Each row is a point. The points of each table are mixes of a few directions, plus a little noise. How many directions does each table use, and how many do they share? Where both have some left over, give the other angles between the two spaces (their principal angles), to ten degrees, smallest first.
In the rows, 128 means zero.

First (7 x 2):
[[168 106]
 [108 139]
 [ 57 167]
 [ 78 156]
 [142 120]
 [125 130]
 [218  78]]
Second (4 x 2):
[[ 66 127]
 [141 128]
 [ 89 128]
 [216 130]]
Directions: first 1, second 1, shared 0; angles 30

First (8 x 4):
[[153 202 172 183]
 [162 167 118 120]
 [109  72  94  84]
 [110  61  79  66]
 [112  88 107 100]
 [148 190 168 178]
 [102 139 185 194]
 [127 105 104  99]]
Second (6 x 4):
[[ 28 133 123  68]
 [155  98 122 154]
 [230  84 151 120]
 [135 192 129 157]
 [118  92 130 103]
 [104 167 115 165]]
Directions: first 2, second 3, shared 1; angles 60

First (6 x 6):
[[ 51 173  52 145 158 146]
 [105 214 109 170 138  95]
 [114 143 109 135  96 106]
 [157  62 132 106 136 121]
 [184 114 223 110  69 147]
 [156  61 145 104 170 151]]
Second (6 x 6):
[[ 99 132 161  74 151  99]
 [163 123  88 193  99 163]
 [166 122  83 200  96 167]
 [118 129 139 110 136 118]
 [154 124  98 176 107 154]
 [ 68 137 198  15 177  68]]
Directions: first 4, second 1, shared 0; angles 80

First (9 x 9):
[[ 87  84 221 170 208 126 114  75 107]
 [113 148  96 119  79 150 134 155 183]
 [163 139  70 110  87 151 122 194  97]
 [163 148  87 104 105 111 136 140 115]
 [ 72  90 149 171 114 227  95 214 133]
 [154 147  69 107  78 147 128 184 124]
 [143 141 147 114 159  64 148  49 135]
 [111 116 186 141 183  89 134  52 133]
 [146 140 128 114 140  88 140  89 126]]
Second (9 x 9):
[[110  71 105 140 165  56 113 137 101]
 [160 223 168 108  66 249 153 114 174]
 [105  56  98 143 175  37 109 138  94]
 [121 106 118 133 142 100 122 131 117]
 [129 132 131 127 125 134 129 128 131]
 [112  79 107 139 160  66 115 135 105]
 [150 195 156 114  85 212 146 119 159]
 [153 201 160 112  80 221 147 117 163]
 [115  88 111 136 154  77 117 134 109]]
Directions: first 3, second 1, shared 0; angles 60

First (10 x 12):
[[155 116 129 154 128 108 128 110 152  78 112 143]
 [129 158 148 147 104 160 114 146  98 118 140 135]
 [130 129 138 127 126 123 132 114 114 138 114 126]
 [ 86 135 124  90 156 151 132 177 102 182 138 101]
 [121 119  97 123 135 133 122 156 169 112 165 130]
 [115 119 108 116 145 131 127 156 150 127 146 122]
 [153 144 154 140  71 115 132  42  95 159 111 142]
 [132 164 143 141  70 157 114 105  96 150 157 140]
 [137 122 154 144 161 118 134 143 110  93  77 125]
 [121  75  85  97 184  83 147 132 194 124 119 116]]
Second (8 x 12):
[[142  59  58 113 172  65 143 113 249  83 143 134]
 [123 155 156 134 110 153 123 133  79 146 122 126]
 [131 112 111 125 138 114 131 125 156 117 130 129]
 [124 146 146 132 118 144 125 132  97 139 124 126]
 [123 151 152 133 113 149 123 133  87 143 123 126]
 [135  96  95 121 149  99 135 121 185 107 135 130]
 [123 154 155 134 112 152 123 133  82 145 122 126]
 [124 151 151 133 113 148 124 133  89 143 124 126]]
Directions: first 4, second 1, shared 1

First (9 x 14):
[[151 115 141 126 131 123 125  94 131 127 118  86 144 118]
 [152  98 153 143 111  96 168 164 154 100 151 192 154 131]
 [136  98 159 137 120 121 164 156 169 142 146 139 121 123]
 [139 113 166 136 100 110 140 148 134 105 133 161 143 119]
 [ 84 137 167  93 115 125  69 165 119 165  86 107  80 139]
 [118 221   7 160 139 195 115  41  34  70 149 141 150 112]
 [108 141 104  95 154 115  79 133 105 142  94 114 116 159]
 [131 109 124 121 151 125 138 131 155 158 129 103 119 137]
 [135 118 131 141 130 143 154 119 150 142 144 110 123 114]]
Second (8 x 14):
[[128 125 116 132  91 116 163 130 143 147 149 201 143 132]
 [131  99 174  92 120 103  98 113 151 183  88  71 118 133]
 [137 131  87 152 152 171 169  84 147 153 160  83 121 110]
 [131 112 164 131  95 109 144 157 144 123 135 172 134 123]
 [133 119 159 125 150 137 107 129 131 122 113  60 113 117]
 [134 151  93 189 144 176 184 144 119  60 192 161 130 102]
 [115 159 101 110 171 126  61 132  72  87  94  99 124 150]
 [118 127 129  91 101  86  97 134 116 152  96 176 141 155]]
Directions: first 5, second 4, shared 3; angles 70

First (8 x 20):
[[123 122 115  90 157 101 137 115 100  80 121 180 128 137 173 133  83 103
  136 123]
 [114 137 124 141 119 132 125 117 143 142  98 158 118 108 117 126 128 109
  124 125]
 [106 162 146 231  53 186 104 127 214 249  74  94 108  65  19 115 215 134
  102 130]
 [141 113 123  84 159 105 138 134  90  78 159 130 140 158 173 134  95 132
  138 128]
 [144 114 127  97 151 114 135 137 100  92 163 110 140 157 159 132 112 142
  136 132]
 [132 121 126 113 139 120 132 131 115 110 139 129 133 139 144 130 116 130
  132 128]
 [136 127 136 140 118 140 124 140 135 146 146  88 132 132 111 126 151 149
  126 133]
 [126 129 126 128 128 128 128 127 127 127 123 134 127 127 130 127 126 125
  128 127]]
Second (8 x 20):
[[148 122 143 143 115 147 123 151 134 152 172  49 140 145 105 127 166 173
  125 138]
 [149 113 132 104 144 122 133 145 103 103 176  85 142 161 149 131 125 157
  135 134]
 [138 111 118  74 167  96 141 127  84  64 153 150 138 160 185 134  81 123
  141 127]
 [122 120 109  75 167  91 142 112  89  64 117 199 127 139 189 134  66  92
  140 121]
 [136 130 141 156 107 150 120 142 146 164 146  72 132 128  94 125 167 156
  122 134]
 [106 148 130 178  93 152 117 117 173 184  78 146 112  85  78 121 159 111
  115 124]
 [103 148 123 162 104 139 121 109 162 165  70 176 110  86  98 123 138  95
  119 121]
 [121 132 124 131 126 127 128 121 132 129 111 150 122 118 127 128 123 115
  126 125]]
Directions: first 2, second 2, shared 2

First (9 x 24):
[[147 145 118 130 128 141 133 132 125 126 124 120 138 124 145 146 115 129
  128 125 136 119 129 139]
 [122 141 135  96 110  31  44 181 121 115 185 108 137 129 111  34 187 104
  144 164 159  91 139  37]
 [100  95 141 138 135 146 154 100 136 136 111 149 109 135 107 136 125 135
  122 118 102 159 121 147]
 [118 114 132 135 132 144 146 113 132 132 116 138 120 131 122 140 121 133
  124 121 115 143 124 144]
 [ 94  89 144 139 136 145 156  97 138 137 110 152 105 136 103 134 128 136
  121 118  98 163 120 147]
 [114  96 132 159 146 212 208  70 138 143  74 157 109 132 127 203  82 151
  112  95  87 176 115 209]
 [154 168 118 104 113  68  65 179 117 114 170  98 152 121 142  80 156 110
  141 153 168  81 140  69]
 [165 148 106 154 142 220 197  97 127 134  80 128 139 120 169 227  62 147
  116  97 120 138 123 212]
 [138 156 126  98 110  44  49 184 118 114 181 102 145 125 126  52 175 106
  144 161 166  83 140  47]]
Second (9 x 24):
[[214 198  83 148 136 226 184 123 115 126  87 100 168 108 209 247  45 144
  120 100 151 100 130 213]
 [192 180  94 142 134 201 169 124 118 125  98 108 158 113 189 217  66 139
  123 107 146 108 129 192]
 [ 41  57 174 108 120  29  72 133 141 131 169 156  87 148  46   7 213 113
  136 156 104 156 126  41]
 [126 126 129 127 128 125 126 128 129 128 129 129 127 129 126 125 130 127
  128 129 128 129 128 125]
 [127 127 129 128 128 127 127 128 128 128 129 128 128 128 126 126 129 128
  128 128 128 128 128 127]
 [149 145 117 133 130 152 141 127 125 127 118 121 138 123 148 157 108 132
  126 121 134 122 129 149]
 [131 130 127 129 129 132 130 127 128 128 126 127 130 127 131 132 125 128
  128 127 129 127 128 131]
 [ 57  70 165 112 121  47  82 133 138 130 162 151  95 145  60  30 196 116
  134 151 108 151 126  57]
 [115 117 134 125 127 114 120 129 130 128 134 132 122 131 116 110 140 126
  129 132 125 132 128 115]]
Directions: first 2, second 1, shared 1

First (11 x 32):
[[118 127 111  77 109 134 138 192 113 155 101 120 133  87 102 169 107 188
  144 116 126 152 146  97  60 129 189  86 123  79 131 118]
 [124 114 119 114  90  67 165 138 139 141 108 104 127 108 106 148 124 134
  139 151 111 142 143 137 109 130 170 116 143  74 140 104]
 [173 135 143 142 197 167  80  63 141 151 150 144 131  84 103 142 150  77
  121 104 104 112  85  84 189 168 126 131 107 191  97 163]
 [143 170 187 161 120 169 162 132 135 144 182 111 168 160 141 130 121 108
  109 104  96 160 134 105 103  83 172 135 112 156 149 142]
 [121 115 135 145  95 101 129 121 158  69 149 120 120 146 152 110 170 103
  127 154 196 117 162 181 132 114  98 173 147  88 165 116]
 [ 96 100  72 117 142 102 109 125  95 117  74 154  91 154 143  92 102 156
  134 149 129  92 109 160 164 153  51 119 141 146  94 115]
 [141 135 141 102 118 154 119 159 143 127 144 118 141  79 110 167 149 141
  135 111 162 147 152 103  79 125 182 124 119  90 151 133]
 [ 92 120 138 137 108 123 135 150 120 120 134 147 122 214 150  81 104 161
  144 126 134 125 127 153 136 107  66 117 121 120 130 130]
 [ 96 130  73  95 149 167 113 176  64 138  71 150 114 134 149 118  77 195
  121 118 117 118 119 119 100 131 104 100 127 165  91 121]
 [147 149 111 156 120 101 171  95 122 121 115  91 138  92 145 143 133  74
   85 161  95 131 140 146 125 114 178 168 161 162 132 102]
 [156 114 176 160 161 126  86  57 178 126 182 149 123 148 106 107 170  72
  147 114 137 110  95 122 213 156  75 139 105 139 126 165]]
Second (11 x 32):
[[133 129 154 119 160 184  88 133 128 124 155 146 131 137 128 129 132 138
  135  94 142 119 119 108 137 129  98 123 102 141 125 157]
 [124 122 162 112 124 125 170 144 105 137 134  88 142 147 135 159  83 136
  112 121  44 128 141 136 119  87 140 126 130 112 135 117]
 [146 136 149 100 134 182 107 158 134 101 154 109 144  71 130 179 155 129
  117 107 167 132 164 114  79 111 170 149 123 101 157 136]
 [139 129 169 148 111 130 121 115 169  99 178 124 137 142 131 122 171  98
  135 125 175 132 146 141 133 115 122 155 123 100 164 139]
 [114 125  77 162  83  24 184  98 132 146  79 123 113 145 126  90 119 109
  128 186 106 138 116 161 146 144 141 125 164 132 115  89]
 [134 136  96 135  87  79 163 129 140 116 105 103 130  81 128 143 152 107
  115 167 154 144 156 147  93 128 190 150 161 104 148  95]
 [112 123  44 108 149 126  87 137 104 151  60 177  98  94 112 105 123 170
  147 135 166 120  95 105 129 189 113  90 129 159  81 126]
 [102  83 165  93 129 131  87 154 145 120 152 155 110 186 109 114 122 178
  180  99 151 111 123 134 154 134  46  94  96  58 135 153]
 [132 127 170 114 153 176 116 140 117 127 158 121 139 145 133 146 111 137
  124  96  98 121 129 116 130 106 111 126 108 131 131 147]
 [149 167 176 188 161 155 176  74 103 154 162 102 159 184 160 113  85  69
   77 119   7 130  99 122 172  84 128 151 125 232 109 137]
 [123 132  46 129 117  96 109 125 131 132  72 158 105  76 116 108 156 136
  139 159 198 132 119 124 114 181 149 119 147 138 109 111]]
Directions: first 6, second 5, shared 4; angles 50

First (10 x 32):
[[106 120 128 129 122 104  79 144 125 120 136 131 118 142 113 136 145 156
  128 127 146 158 134 119 116 140 191 104  95 125 134 158]
 [153 117 117 142 123 146 143 106 127 137  91 142 131  83 157 133 111 108
   77 148  88 105 135 108 118  84  63 141 128 102 123 105]
 [127 138 135 121 134 132 148 130 131 128 143 119 132 144 121 121 128 122
  155 117 139 123 120 143 140 145 127 135 146 144 128 124]
 [ 93 135 139 114 130 101  92 157 128 115 170 115 121 180  92 126 152 161
  181 107 176 164 123 145 133 178 221 105 114 154 136 164]
 [118 138 136 119 133 125 136 138 130 125 151 117 129 155 113 122 133 132
  164 114 149 133 120 145 139 154 150 128 139 148 129 133]
 [102 158 151 101 145 120 154 154 135 119 194  97 133 203  87 110 143 137
  230  88 186 141 106 179 162 203 186 128 164 186 132 142]
 [115 130 132 123 128 117 114 139 128 123 143 123 125 146 115 127 137 141
  146 121 145 142 126 134 129 146 162 119 122 137 131 142]
 [175 114 110 149 122 162 166  89 126 145  67 150 136  53 178 133  97  88
   46 160  60  82 138  99 116  55   7 156 138  86 118  82]
 [153  96 103 157 110 133  92 103 120 136  58 162 122  49 170 149 114 123
   18 171  69 119 153  72  90  50  75 124  84  67 124 118]
 [138 134 130 126 133 141 156 121 130 132 127 125 133 125 134 123 120 113
  134 126 122 113 123 135 136 126  97 141 147 133 125 113]]
Second (8 x 32):
[[137 134 102 130 153 144  77  99 128 117 138 128 132 103 113 146 122 133
  112 147 143 120 144 111  78 126 176  94 100  86 118 120]
 [101  89 115 150 110 167 160 135 141 125 141 134 149 111 132 112 126 103
  136 125 122 141 122 123 115 127 107 160 131 128 105 102]
 [162 155 100 153 146  81  42  66 129 130 133 134  83 104 105 156 120 127
  107 160 151  88 165  85  66 121 177  65  95  74 129 124]
 [141 152 156  69 152 152 141 160 110 119 118 100 150 154 137 134 142 179
  114 109 130 157 109 173 164 128 144 125 133 139 143 156]
 [113  99 140 157  97 116 165 146 134 130 118 113 109 142 138 108 137 130
  125 116 114 142 120 138 140 126  89 143 136 141 106 120]
 [106 110 165 149  94  88 184 177 122 134  97 115 113 175 147  96 141 134
  141 105  92 154 112 156 181 141  70 150 151 185 114 144]
 [ 80 133 134  85 153 178 159 185 112 124 130 175 229 135 138 114 116  83
  183 119  97 147 109 141 176 163 122 181 152 199 153 148]
 [186 154 112 132 119  97  95  56 144 148 149 126  60 101 117 159 123 134
  108 144 176  75 143  96 105  90 137 106 124  72 158 108]]
Directions: first 2, second 5, shared 0; angles 40, 60

First (9 x 32):
[[131 133 119 120 125 132 129 121 127 131 115 129 125 148 116 138 118 124
  125 136 136 127 125 126 123 133 136 131 130 131 135 138]
 [130 134 116 118 124 134 129 121 126 131 114 127 125 154 114 141 116 121
  122 138 136 127 124 126 123 134 140 131 131 131 138 139]
 [125 133 122 120 124 133 126 129 123 130 127 119 126 148 123 137 125 119
  113 134 122 129 125 127 129 129 144 131 131 129 139 128]
 [116 135 126 119 122 134 120 142 114 132 147 104 126 149 135 135 135 112
   90 132  98 133 125 126 140 123 160 132 133 127 147 113]
 [133 128 124 126 128 129 131 120 132 129 115 136 127 132 120 132 121 130
  138 131 142 126 128 128 122 132 123 128 128 130 126 138]
 [133 131 120 122 126 131 131 119 130 129 113 132 126 143 116 136 118 126
  131 135 140 126 125 127 122 134 131 130 129 131 132 139]
 [128 100 174 174 149 100 130 145 148 112 167 153 142   7 177  74 168 167
  183  86 124 127 146 137 138 109  51 112 114 116  73  97]
 [123 127 133 130 128 127 125 137 125 127 142 120 129 121 138 124 136 127
  119 124 114 130 129 128 134 123 132 128 128 126 129 117]
 [133 133 117 120 125 133 131 118 129 131 110 132 125 149 113 139 115 125
  130 137 142 126 125 126 121 135 133 130 130 131 134 142]]
Second (8 x 32):
[[116 129 135 129 126 129 120 146 118 128 155 108 129 125 145 124 144 120
  101 123  97 133 128 128 142 119 145 129 130 125 136 107]
 [129 128 127 128 128 128 129 127 129 128 126 130 128 128 127 128 127 129
  130 128 130 128 128 128 127 129 127 128 128 128 127 130]
 [105 130 142 130 125 129 113 163 109 128 180  90 130 122 161 119 158 113
   77 119  68 137 128 128 154 110 161 129 131 122 143  88]
 [132 128 126 128 129 128 131 122 131 128 119 135 128 129 122 130 123 131
  137 130 139 126 128 128 123 131 122 128 127 129 125 135]
 [134 127 124 128 129 128 132 118 133 128 113 139 127 130 119 130 120 132
  142 131 145 125 128 128 121 133 119 128 127 130 124 139]
 [138 127 122 127 129 128 134 114 136 128 106 144 127 131 114 132 115 134
  149 132 153 124 128 128 117 135 114 127 127 131 122 145]
 [116 129 135 129 126 129 120 146 118 128 155 108 129 125 145 124 144 120
  101 123  97 133 128 128 142 119 145 129 130 125 136 107]
 [154 126 113 126 132 127 145  89 150 128  69 171 126 135  91 138  94 145
  186 138 195 118 128 128  98 148  91 127 124 135 112 174]]
Directions: first 2, second 1, shared 1

First (10 x 32):
[[126  77 134 116 133 115 125 102 109 131 137 113 141 119 136 126 128 126
  119 155 135 111 111 122 128 107 176 101 122  99 140 125]
 [182 117 176 128 122  60 163 102 110 129 142 111 143 122 128 131 116 117
  143 101 108 172 114 131 141 140 136 142  75  97 118 110]
 [126 173 125 142 127 144 137 138 149 134 123 128 115 132 130 137 131 141
  130 107 133 136 156 151 143 159  99 142 118 147 137 120]
 [148  91 137 105 141 199 137  88 132 115 179 111 105 178 141 135 143 160
  173  92 179 168 124 131 200 149 120 108 105 122 181  73]
 [100 140  84 133 134 149  93 166 115 145  90 165 131 117 146 137 148 132
  100 147 137  76 126 110  83  89 136 116 186 173 105 164]
 [117 145 111 157 129 155 149 119  94 157  98 124 137 112 182 169 164 179
  118 122 161  74 150 157 126 142 195 123 111 136 161 118]
 [132 117 144 115 134  62 113 129 150 136 132 122 134 105  98 107 100  86
   97 154  97 138 127 124 115 113 109 111 132 116 105 147]
 [126 162 111 141 111 184 136 156 116 103 119 152 121 156 133 132 143 147
  169  97 131 138 119 114 118 138 105 174 143 153 117 128]
 [129 105 146 109 141  51 106 122 157 143 136 117 134  97  96 105  95  79
   82 166  99 134 131 126 119 107 112  91 134 112 109 149]
 [ 96 154 114 135 107 162 122 159 148  90 126 137 121 143  91 100 111 112
  150 141 100 136 123 114 108 135  92 171 151 126 107 146]]
Second (11 x 32):
[[134 135 137 125 131 106 127 127 146 134 133 124 125 122 119 125 118 117
  116 126 122 141 138 136 136 134 109 121 123 129 126 127]
 [103 102  94 141 110 210 133 134  65 103 110 144 143 148 165 140 165 171
  167 135 152  80  92 100  97 105 199 153 150 126 136 131]
 [164 166 178 110 154   7 120 119 222 165 156 104 105  99  75 109  74  64
   71 120  93 199 182 170 172 162  24  91  96 131 115 125]
 [119 119 114 132 121 157 130 130 104 118 120 134 134 135 141 133 141 144
  143 131 137 110 115 118 116 120 154 137 137 127 131 129]
 [106 107 100 138 113 196 133 132  74 107 113 141 142 145 157 139 158 163
  160 133 148  88  98 104 104 109 188 149 146 127 135 131]
 [151 152 161 117 145  53 123 123 187 151 145 113 114 110  95 116  95  87
   91 123 105 173 162 154 156 149  62 105 108 129 120 126]
 [124 125 124 130 126 138 129 129 120 125 126 129 130 130 132 131 133 135
  132 128 132 123 123 124 123 125 137 131 131 128 129 127]
 [123 122 120 131 124 147 129 128 114 122 124 131 131 132 136 130 136 137
  137 130 133 117 120 122 121 123 143 133 132 127 130 129]
 [132 133 135 125 132 112 126 127 140 133 131 125 125 124 120 126 121 120
  120 127 123 137 135 134 133 132 114 122 124 129 126 128]
 [143 145 148 120 138  77 125 124 168 144 140 118 119 115 106 119 106 100
  104 124 113 159 151 145 146 141  83 113 114 129 123 127]
 [105 103  96 140 112 204 133 133  68 104 110 143 143 146 162 140 162 169
  165 134 151  83  94 101 100 106 195 152 148 125 136 131]]
Directions: first 6, second 1, shared 1

First (11 x 32):
[[170 222 154 114 111 148 129 170 101 119 145 153 147  97 128 186 109 160
  112 156  97 126  71 223 147  96 113 114 124  69 225 168]
 [108  60 125 137 125 148 113  99 160 123  99 123 114 138 116  70 166 116
  180  67 181 133 165  56 103 176 131 134 125 153  71 113]
 [105  67 124 153 135 139 116  99 158 131 109 114 110 144 111  76 153 116
  163  72 177 136 175  62 102 163 135 139 129 154  61 110]
 [152 179 140 158 134 145 116 143 124 134 146 124 125 119 107 151 113 152
  115 114 139 138 120 172 122 109 123 128 128  95 149 146]
 [140  76  55 123 142 112  85  99 146 131 140 101 113 141 147 108 155 124
  131 113 165 126 106  56 119 155 130 114 115 173  69  96]
 [107 108 121  85 122  94 159 128 111 125 121 138 142 133 161 136 119 104
  110 187  76 113 120 123 152 119 133 127 132 152 140 115]
 [ 59  39 175 177 137 142 155  92 166 137  83 117 107 157  88  45 143  94
  175  55 173 143 249  51  91 165 145 166 145 157  33 108]
 [160 156 124  81 101 145 115 146 117 107 123 155 144 102 148 149 148 143
  148 143 117 117  64 154 143 138 114 105 116 107 194 148]
 [176 136  45 104 136 111  76 124 124 127 162 110 125 123 160 156 142 145
  106 148 139 120  49 112 138 130 121  97 109 147 128 114]
 [ 96 169 200 148 129 121 188 150 107 137 123 142 140 130 109 148  82 119
  100 160  76 132 178 193 138  86 134 154 149  98 160 147]
 [135 196 144 129 135 104 157 157  94 138 156 131 142 123 134 185  79 135
   69 192  67 125 112 206 152  72 128 131 137 102 178 142]]
Second (9 x 32):
[[150 124 112 101 124 155 141 114 116 104 147 205  61 142 147 126 179 129
  148  30 189 141  81  24 163 165 115  84 121 166 139 142]
 [130 138 129 107 123 103 160 139 144 167 112 119 159 119  65 172 104 170
  121 177 139 131 132 175 112  94 139 132  93  71 127 161]
 [ 87 105 119 131 123 125 113 110 108  86 149 140 110 139 228  82 133  43
  131 112  52 110 139  72 149 152 125 136 174 213 147  58]
 [151 114 143 105 110 122 117 138 131 139  88  79 166 126 102 130 146 190
  125 165 127 145 104 189 122 104 120 121 100  70 132 168]
 [162 185 162 134 137 129 113 158 143 146 107 110 170 111 110 159  95 148
  126 185 173 100 113 204 109 136 150 165 139  85 125 168]
 [130 139 126 160 142 123 132 133 150 164 129 101 144 119  56 151  99 159
  121 144 154 137 164 172  94 102 134 141 107  83  98 142]
 [ 88 107 110 128 110 102 103 108 163 140 124  93 149 136 168 107 116  88
  147 124  98 116 145 105  94 128 151 162 138 150 124  81]
 [108 135 129 115 131 103 168 139 120 144 129 135 149 118 102 159  93 124
  108 192  87 119 150 167 131  98 132 133 120 111 139 128]
 [147 106 124 170 150 190 104 113  77  61 168 170  42 143 175  69 186 102
  126  20 134 153 124  44 179 172  85  78 159 202 121 103]]
Directions: first 4, second 6, shared 1; angles 30, 40, 90
